Rows are points. The ring and each string are closed loops that go straight from each point to the next, and from the last back to the first. Before rounding, they use only three directions, however many columns there are. How many times does the string pass through the ring? Passing back the other way cancels.

Ring, 6 rows:
[[ 11.1  -5.1  -1.1  18.6]
 [ -8.4  14.1   8.4  19.3]
 [-30.5   5.3   8.8  -3.6]
 [-22.4  -4.9  11.0 -28.8]
 [  0.0  -4.6  13.8 -32.8]
 [ 18.3 -15.0   1.4  -6.9]]
String, 30 rows:
[[ 23.2 -24.0   1.1 -21.9]
 [ 27.5  -5.3  10.2 -15.9]
 [ 31.1  -9.4   5.6  -7.6]
 [ 31.6 -38.8 -15.4   7.2]
 [ 10.5 -30.7 -12.4   8.0]
 [ 12.0 -33.8 -16.4  15.8]
 [ 22.3 -26.7 -16.2  30.8]
 [ 17.4  11.5   8.4  19.6]
 [ 14.7  10.4   4.5  30.3]
 [  4.1  -4.6  -7.1  38.2]
 [  1.6  19.4   5.5  41.1]
 [-12.1 -11.9  -7.7  23.0]
 [ -8.8  -5.4   2.4   2.2]
 [ -5.8  10.4  12.9  -2.4]
 [-12.5   3.9   7.4   2.0]
 [-23.1 -11.4  -3.0   5.8]
 [-26.3 -16.2  -5.1   3.1]
 [-16.7   0.8   7.4  -4.7]
 [-31.2 -20.5  -5.6  -4.7]
 [-47.5 -18.2  -1.9 -16.1]
 [-37.6  -0.9  11.4 -25.7]
 [-29.5   4.1  16.2 -30.6]
 [-36.6 -16.8   7.2 -41.7]
 [-23.8 -26.8  -1.5 -28.6]
 [ -9.9 -12.0   3.0 -12.7]
 [ -3.4   7.6  16.4 -19.0]
 [  3.7  18.9  27.5 -33.1]
 [  0.4   5.4  14.8 -16.7]
 [ -2.3 -18.9  -0.3 -13.0]
 [  8.2 -31.9  -4.9 -20.0]]
Times through: 0
